Every row gives one point. To make a cloud, some directions were put in groups of two or more. Within a group, all points are equally far from the middle, so they leave a hole (a ring in 2 directions, a hollow ball in 3). The other directions are filled evenly. Then the cloud was stretched, turned, moved and blurred a little. How many holes are there, and how many directions does each take, smallest first?

Cloud (14 x 2):
[[ 19  26]
 [ 16  34]
 [-26  10]
 [ 29  21]
 [-34 -12]
 [-38  -7]
 [-57  28]
 [-32   6]
 [-40  -2]
 [-14  20]
 [ 37  12]
 [ 48  -2]
 [ 34  13]
 [ 36   4]]
Holes: 0

Cloud (19 x 3):
[[-36 -17   1]
 [-31 -19  -5]
 [ 16 -13 -11]
 [-41 -25  30]
 [  0 -18 -16]
 [  6  50  12]
 [ 12  48   2]
 [ -2  40  37]
 [-27  29   1]
 [  3  45  -7]
 [ 17  14  47]
 [-39 -24  37]
 [-32  18  40]
 [-11 -28  49]
 [  9  49  16]
 [ 10  -7  50]
 [ 33   8   6]
 [ 10  41  34]
 [ 30   5  30]]
Holes: 1 (3)

Cloud (32 x 4):
[[-28 -11  30 -30]
 [ -6 -29  33   0]
 [ 12  25  23   9]
 [  4  19  -9  52]
 [ 30 -19 -45  11]
 [-26  -4  41 -14]
 [-29  10  40  -3]
 [-17   6  10  53]
 [ 40  -7   5  41]
 [ 23  18 -13 -26]
 [ 36  -9 -41  26]
 [-35 -21  -3  19]
 [ 44 -17 -35  12]
 [-43  11  32  -4]
 [ 45  -8 -25  38]
 [-48   0  12   8]
 [  5 -40 -24  -6]
 [ 18 -16  28  38]
 [ 17  15 -28  44]
 [ 29  15  -9 -20]
 [-12 -21   9 -43]
 [  8  15 -43  14]
 [ 36 -18 -41  14]
 [ 23 -31 -22 -25]
 [-43 -14  -5   6]
 [ 27  -9   5  57]
 [-10 -39  10  21]
 [ -2   6   3  60]
 [-13 -40 -10   9]
 [ 20 -16  19  50]
 [-18  11 -32 -28]
 [ -8  -4  45   3]]
Holes: 2 (2, 2)

Cloud (48 x 6):
[[ 15   6 -18 -12  32 -15]
 [ -8 -10 -16 -20  44   3]
 [ 14 -39  31   9  16   4]
 [ -7   2  20  -2 -17 -36]
 [ 18 -21  10  21  18 -31]
 [-12  45  -8  18 -14   9]
 [ -2  23   8 -27  20 -16]
 [ 27  -6  44  -6  48 -19]
 [-30  10  23   6  -5 -17]
 [  9   9  -8 -20  36 -26]
 [ 29 -22  34 -22   3  -5]
 [ 22  -7  40  15  39   4]
 [-18 -15  16  24 -20 -13]
 [ 17  -6  10 -25 -17   2]
 [  8  34  19 -15  15 -15]
 [-21   4  25   3 -10  19]
 [-29 -26  10   0 -28   6]
 [-14  -5   8  -9 -20 -35]
 [ 31  17  22  -1  42 -26]
 [-38   3  16  -3  -5 -20]
 [  8 -42   7  10   1   3]
 [ 31 -20  34  -1  15 -41]
 [ -8  -8 -15  23   7 -21]
 [ 11  -1 -13 -35  24   1]
 [-18  -2  31  -2 -16  13]
 [-23  21 -35  10 -13  14]
 [-32  17 -11  19  -6 -16]
 [  3  25  26  -4   7 -34]
 [ -8 -13   6  -7  43   6]
 [  5  -7 -30 -28  10 -24]
 [ 15  31   1  -7   4 -31]
 [ 32   3  34 -10  42  -1]
 [-13  -3  -1 -10 -39  14]
 [ 26  -4  60 -11  20 -20]
 [-23 -15   2 -29 -27  11]
 [ 25 -24 -11 -14   6  -8]
 [-18 -18  22   8  -5  19]
 [-17 -11 -21 -31 -31  -1]
 [ -4   9  -8 -39   4   5]
 [-47   8 -33  -3 -21 -20]
 [-21 -30  -6  -4  -1  27]
 [  4  24 -10  -2 -39   7]
 [ 42   8  12 -14  11   6]
 [-17 -21  13 -19 -20 -28]
 [-38  29 -12  -2  -3   0]
 [  7   9  -3  21  30 -16]
 [-13  45  -6  15 -18  -8]
 [-33   3 -46   7 -25   5]]
Holes: 2 (2, 3)

Cloud (83 x 8):
[[ -9  42   7 -19   4  38   1   2]
 [ 10 -27   0  -8  19 -29  15  -9]
 [-16  15 -18 -45 -41  -3  -7  -8]
 [ -9  -5  14 -24   5   9  47  12]
 [ 23  -7  12  27 -42 -15  -2  -5]
 [-12 -25  53  -2  -3  -1  17   8]
 [-36  -7  13  -4   6 -15 -49   1]
 [  9 -33 -14  -7  11  -7 -30  -7]
 [-10   7  58  19  -4 -22  36  -1]
 [ 16  -2  -8  39   0  19  52  -3]
 [ -1  11 -37  -2  -4 -12 -52  -8]
 [ 23  47 -28   2  -1 -14  12 -30]
 [-15  54 -49 -17   4  22 -43  -3]
 [  0 -22 -47 -15 -30  21  -2 -20]
 [-19 -17   5 -25  -6  20   5  22]
 [ -9 -21  15  25  -8  32  34 -10]
 [  8  12 -36  24 -16   2  25 -45]
 [ 28   2 -21  17  24  27   5  21]
 [-35 -33   2  13  -8  25  15  -2]
 [ 11 -11 -23   8 -22  18 -55 -35]
 [ -9  -6  18  12 -47  -7  -9  14]
 [-11 -23  11 -13  17   1  26  20]
 [ -8  11 -37  11 -17   7 -30 -34]
 [-24  -7  32  27 -24 -18  12   4]
 [-18  16  -7   7 -25 -13 -15 -38]
 [ 39 -14 -21 -25 -16 -19 -14 -18]
 [ 25  20 -12   4  32   5 -29  -3]
 [ 10  15 -39 -24  22  14 -50 -12]
 [  7 -19 -27  36 -13 -13   1   1]
 [ 26  14 -31  29   3 -21  15   3]
 [-33 -21  -5  13  10  10 -16  21]
 [ 42  39 -22   1  -9  -9   2 -30]
 [  2  12 -35 -17  20  11  41 -16]
 [ -1  18  29  21  17  -7  44  11]
 [-26 -12  13 -24 -27   5  25 -22]
 [ 11  46 -49  12 -20  -4   0 -30]
 [  4 -28 -13   8  -7  10 -58 -25]
 [-10 -21  12 -20  -5  13 -23 -37]
 [ 10 -13  29  29   1  18  29   2]
 [-10  33 -16  17 -17 -35  16 -40]
 [-22  -7 -19 -20  24  -7 -17 -27]
 [  6   4  29  23  -7 -20   1 -28]
 [ 17  -1  27  30  11  11  -4  -3]
 [ -4  27   1 -40   8 -25   7 -20]
 [-36  40 -15   5 -23 -17   8 -29]
 [ 19  16 -24  14  25  16 -32  22]
 [-14  15   9 -20  23  41  -9  33]
 [ 26  -3   7 -12  -4  26 -37 -33]
 [-18  35 -44  13 -26  12   7  15]
 [ -8  35 -27  17 -13  14  24 -21]
 [-24 -19  28 -15  -6  37  13  -6]
 [  8   0  32 -15  36  10 -15 -28]
 [ 13   7 -41  34  -5   4  40  10]
 [-20  13 -22  27  -4   9  49 -19]
 [  0  39 -11  -5  -1   8  52  -1]
 [ -9  -1   2 -20 -27 -46 -13 -13]
 [ -7 -31  -4 -19 -12  55 -27  15]
 [-45  18 -12 -40   3   9 -34  -9]
 [-27 -21   5 -31 -10   0  31 -26]
 [ 30  22 -39  -6   0  34  27  -8]
 [-10  -1  21 -18 -33 -31 -13 -30]
 [ 23  30  17  -9 -29 -13 -21 -24]
 [ -1  24  20 -27 -30   8  17  27]
 [-27  16  -3  19  26 -26 -14 -16]
 [-36  25  16 -52  17   8 -15 -10]
 [-27 -10  23 -23 -10  19 -41  35]
 [ -6  23  -5 -40  -9 -22 -44  -2]
 [-20   5  -7 -37 -21 -29  -1 -26]
 [-11  47 -23  13  -9  28   9   9]
 [-31  60   2  -9   8  -3  44  -6]
 [  0   1   5  43 -12  -9  12   0]
 [  5  19  -7  27   3  23  33   9]
 [  3  11  32  14 -34   4  -2  15]
 [ 10 -22   9  -1 -14  46  15  -4]
 [  0   7 -26  27   7  -8 -22  11]
 [-26 -14 -17  28  20  21 -15  19]
 [ 17  -3 -22 -17   7  -8 -40   2]
 [-19   8  47 -25   7   2 -31 -26]
 [  0  30 -24  16   3  20  10 -33]
 [-25 -16  -6  24  12 -15  15  10]
 [  5   6 -20 -19  13 -13 -36  -4]
 [-13  17 -13 -21 -49 -33 -29 -23]
 [ 28  23   2 -14   9 -21  20 -30]]
Holes: 2 (2, 3)

Cloud (102 x 9):
[[  6  -8  51 -21  17  36  32   5   6]
 [-30 -19 -14  40  15  21  -4 -30   4]
 [ 12   5  -6 -27  12  26  27   4 -24]
 [-31  18  -3   7   7  30  23 -15  36]
 [ 24 -18  36  11   4 -19  10  28 -22]
 [  6 -37   7  32  12  23 -18 -29  11]
 [-42  -4  23 -26  15  28 -16 -10  -1]
 [  3   9 -11  33  11  19  33 -24 -13]
 [-23 -13   2 -43  37  24 -14  -2  -7]
 [  8  -4   7  44   7  15  42 -33   0]
 [-45  18   1   6   1 -16   3  41  11]
 [ 11   4   2   2 -24 -14  10 -49   0]
 [-37  15 -42   6   2 -10  -8  -2  -4]
 [-22   0   2   5 -26  29 -15 -42  10]
 [ 25 -43  13  -2  -9  -5  16  13  -2]
 [  7 -27  -3 -29   3  22   4  -1  26]
 [ 10 -15   0  60 -11  17  23   0  29]
 [-13   4   1 -27 -10  23  37  -6   1]
 [ 10  25  -7 -24  25   2  16  -3   9]
 [ 14 -13   4  14 -14 -33 -24 -33 -21]
 [ 46  -5  17  36 -25   3  -7   7  -4]
 [  4  -2  50  -6 -12  -8  18 -25 -15]
 [-21 -18  31  25 -25  10   2 -13  10]
 [-24  18 -39 -14  -7  -1 -25 -13   2]
 [ 26  -6  32 -10  32  27  29  -2 -30]
 [ 21  -5  40  -7  25 -26   6  17  -3]
 [ -8  16  15 -20   7 -14 -41 -13  -2]
 [ -3  22   5 -25 -25 -19 -28 -16   1]
 [-23  33  20  33  24   5  -3  19   6]
 [-16  -2   0  -5   5  33 -28 -32 -27]
 [-18  24   5  37 -19   4  -3 -37  14]
 [-14 -21  27  -4 -22  -7  27  21   3]
 [-12  28  24  -7  28 -19  18   7 -22]
 [ 36  12   0 -12  15  -2   7  18  -3]
 [  2 -23  37   2  11  17  -6  21  21]
 [ 13  -4   5  -5  13  11  43   3  33]
 [ 36  10  21  25   8  24  -4 -40  -5]
 [ 18   5  -5  -6  -3  52   2  -8  -2]
 [  4 -36   6  51 -19   8   2 -22  10]
 [ 30 -15  37  40 -17  24  -6  -9  14]
 [-29  26  -1  -4  24  -1  -8  42  -2]
 [ 13   8  31  18 -10 -40   8  30 -11]
 [  1 -11  12 -24 -18  17  11   6 -37]
 [  6   9  34 -24  -6  -6   0  43 -36]
 [-18 -16  -2  26  35   0  -6 -40   0]
 [-40  19  20 -27 -13  10   7  -7  -3]
 [-22  10 -17  40  24   3  -3  19  18]
 [ -9 -12 -20 -25  27 -30  -7   3  -8]
 [ -8 -25   4   1  -7  17  17  18  34]
 [ 13 -32 -24  19 -28 -12  -6 -33  28]
 [-14  -2  11  19 -25  18 -30  -5 -20]
 [ 23   8  42 -18 -13   6  24 -15   3]
 [ 18 -11  -1 -33   0 -18  22 -24   4]
 [-41 -11   1  21  16  -5  28  14   1]
 [-33  -8  22  10  -3   0   5  18  35]
 [-28  18   4   4   2   0  32  -7  39]
 [ 13  10   0 -14  15  29   7  39  -2]
 [  3 -16  -1  18   1  12 -36 -54   5]
 [-38  28 -19  23   9 -22  20   5  16]
 [-34 -17  25 -34  19  25   6   9  -8]
 [ 42 -23  37  13  -6   1  -3   4  14]
 [-12   5  -7 -52  16  25  10  16   4]
 [-26  -4 -25  21  -3  24  -3  17  21]
 [  2  17 -15 -37  -7  -7  -8  34   2]
 [-45  -6  -8 -21   4   2   1   4 -23]
 [-21  27  26  -1  28  -4 -12 -21  -9]
 [-20   1  32   7 -27 -21 -19 -23 -12]
 [ -5 -16 -25  26 -12  24 -26 -12  -4]
 [ 14  -7  37 -33  -4  42   0 -23  -4]
 [-25 -11  12 -18 -31 -29 -21 -21 -19]
 [-17  -6 -39 -17  -8 -17  20 -20  -1]
 [  3   2  -1 -13  38 -12  10  17  25]
 [  8   7   6   9  17 -12 -30   2  18]
 [ -2 -44 -13 -22 -17 -20 -18 -18  -5]
 [ 22 -24  41 -19  15   9  22 -25  10]
 [  0 -13   9  56   9  23   0 -46  -1]
 [-18  31 -15 -26  16 -24   6   7  -2]
 [-24  21  -7 -17   7 -37 -11  38   1]
 [-15 -21  20   9 -14  23  26  16   3]
 [-13  20  50  13  11  11  29  13 -19]
 [-22  12  18 -27  -5  -7  31  41 -10]
 [-13   5 -10  30 -24 -16 -12 -25 -25]
 [  0 -21 -11 -30  27  -5  33   1   9]
 [ -4 -21  15 -27 -17 -14  -9  22 -35]
 [  7   0  21  50   1  29 -18 -26  22]
 [ 14 -32   4 -35 -17 -31   2  10   6]
 [  8 -39  28 -26 -19  10 -15  -5  -8]
 [ -7   2   0  -3   5 -13 -33  13 -34]
 [ 26 -29  -3  -4 -24  12 -17 -35  18]
 [  2  19   7 -28  24 -21  30  24   5]
 [-10  14  -3  28  -3  18  39 -25  33]
 [-16  18  -6  -7 -28 -18 -39  16  -6]
 [  8  10  26  23  47  15  23   3 -16]
 [ -6  15  52  18  11  20  -7 -27 -11]
 [-19 -23  23   8  38   9  14  -9  32]
 [-10  40  -1  17  14  37   3   0  -4]
 [  9  -9 -27   7  18 -21  20 -21  14]
 [-26 -34   7  15  -3 -14  21 -21  26]
 [-12  25  12   1  -7 -34 -29  19  -8]
 [ -2  23  -5  36 -20 -10  13  19  33]
 [-36  21  13 -26  22 -20  22  23 -16]
 [ 17  20  21 -21 -26 -23  -1  32   1]]
Holes: 1 (9)

Cloud (97 x 9):
[[-25  -8  22 -24  20  -4 -24   7  27]
 [  9 -26 -24  -1  13  19  21   5  46]
 [ -8 -21   9 -11  10   1 -36  -9 -22]
 [ 13 -16  -7  48   5  -2 -21  17  15]
 [ 37 -11  -8   6  -9   2  -5  28  28]
 [ 32 -15   1  15  31   1  -6  11  50]
 [ 12  19   6  11  -7 -15 -16  43  15]
 [ 11  13 -31   0  23 -29  18  14  24]
 [  1  24  -9   8  21 -23  10  31  10]
 [ -4  -3   6  10  55 -10 -11  20   2]
 [ 10  -3 -12 -28 -11 -14  16  19  -3]
 [ 16   0   8 -25  24  -1   2  21  48]
 [ 21  -4 -13 -12 -21 -20 -14 -11  15]
 [ 13 -21 -19  15   7   9  33  -2  35]
 [ -1 -36 -38  -2 -29  -6   7  -4  20]
 [-10   5 -10   6  11  15  -7   0  47]
 [  4  -7  -3 -39 -14   0  31  -4  -1]
 [ -5  -4 -28   8   9  -2 -16  -8 -28]
 [  9 -44 -24  12 -16   2   1  14  42]
 [-29  -1 -11 -28  -9   6 -35  -7  25]
 [ 12  11  25   5  24  -9   2  19 -13]
 [ 13 -12  -8  35  16   8  14   6 -22]
 [ -2  -7 -23   1   2  -8 -31 -12 -16]
 [ 26 -18 -19  33  -1   0   9  34  32]
 [ 20  -4 -27 -19  10  -4  35   6  39]
 [ -6  26   4 -30  40 -13   9 -23   5]
 [ 14  12 -20 -26  -9 -17 -13   6  -4]
 [ 10 -35  -4  -7 -11 -25  -1 -18   4]
 [ 23  -5 -13 -28  27  13  -8   0  10]
 [ -3  16  25 -37  23  -1 -23   4  10]
 [ -1  -4 -18  16  -7 -12 -25  -3 -23]
 [  3   1 -12   2  34  17  16  24  28]
 [ 31 -18  -8  14   5   4   6 -31 -27]
 [-10 -13 -15  -3  18   3 -29 -11  34]
 [ 14 -11   4  -1  14  -4  35   4 -12]
 [ -1  -9 -13  -3 -31   2  26  -7  18]
 [ -2   2   6 -30  44 -19   9  14  26]
 [ 22 -46 -24  20  -2  -5   3  12  27]
 [  0   8   5   9  36  17  19   6  11]
 [  6 -18 -18 -30  33 -23  14   4   9]
 [ 21 -24  -8 -14 -10  12  20 -25 -22]
 [ 21 -16   8  21  -7  12 -12  -5  12]
 [  4  13 -26  -2  26  -6   4   1 -30]
 [ -8  35 -18   4  -9  -3  -4  35  26]
 [  1 -10  -1 -12  -4  -9 -40  11  -2]
 [ -2  11 -24   8  -2  -1  12  31 -11]
 [ 10 -58  -9  -6  10   5   6 -24  -2]
 [-15 -11  -4  27  29   2  -1   5 -12]
 [ -3 -23 -26 -20  -7   1  14 -46  -7]
 [ 29   0   5  24   2 -17 -22  17  39]
 [ 14 -14 -16 -17   6 -16  11  29  34]
 [ 15   5 -21  36  -7 -11   3  23  35]
 [-26  -5  -6 -36  10  -6 -30  -7  21]
 [  1 -26   9  10  14  -9 -37  -3  26]
 [-12  20 -10 -52   4  25   1   5  -3]
 [ -3  -3   6  -2   7   0 -17  -7 -48]
 [  0   0   4  13  15 -29  -7  27  48]
 [ -4  18   8  -6  12 -10 -36   3  33]
 [-25  -2  -2  20   0  18 -40  15  -8]
 [-16  21   5 -13 -10  -2  22  25  12]
 [ 14  -8   0   5   6  -4 -15  37  60]
 [ 10  -1 -24 -41  31  -4  20 -10 -14]
 [ 19   3   3  12   3   6   7  46  12]
 [ 33 -36 -19  10  -4  -5  31 -20  16]
 [ -4   8   0 -22  58   2  -7  -4 -17]
 [-18   0  19  -3  28 -19 -15  19  27]
 [-16   1  -4  14  27 -16 -20 -15  15]
 [ 15 -25  -8  13 -10  -1 -16 -29 -16]
 [ -8  19  -9 -48 -11   7 -21  10  25]
 [-14  10  -5 -25   7  25 -23   9 -33]
 [  2 -23  19 -23  15  -2   5   4  -4]
 [  8 -18   1 -25  -3  13  31   3  31]
 [ 16  25 -14  26   5  -8  -2  17  28]
 [  4  16   2  15  17  27  -4  14 -18]
 [ 22 -39 -26 -19  31   4  30 -44  -3]
 [-19 -13 -27   5  15 -11   7   9   5]
 [  3 -22 -10   5  50   7  12 -30  15]
 [ 31 -19 -26  16  -5 -27  22   5  42]
 [-16 -36  13   1  24  20 -17   2   6]
 [  6  28  25   3  17  -7  -1  27  11]
 [  4   6 -27  -2 -20  -3 -21  15 -11]
 [ 12  16 -26  -1  17 -15   8 -17  28]
 [  4  -2   8  17   7 -29  -2  17  44]
 [-12  40   2 -18  26 -14 -15  16  13]
 [ -1 -37  13   9   5   7 -20  -6  25]
 [-26   1 -10 -43   2   0  23 -19 -12]
 [-10 -39  -2 -17  20  28  10   3   7]
 [  6   2 -17  -6  17 -12  31 -16  38]
 [ -8  10 -26  -6  22 -12   0  20  34]
 [-11 -12  -5  -5 -18   3 -24  -1 -37]
 [ 10 -21  11 -19   6  31  10  13  26]
 [ 11 -18  -6  -3 -22   4 -32  26  42]
 [  3  17   5   1  32  16   4  10  35]
 [ -7 -18  -5 -48  -1 -12  20 -20  -1]
 [ 24 -20 -26 -19  -8   6 -12   8  22]
 [  7  -4 -21  29 -15   2 -27   8  -2]
 [ 33  -7  -6 -24   1 -19  20  11  27]]
Holes: 2 (4, 4)
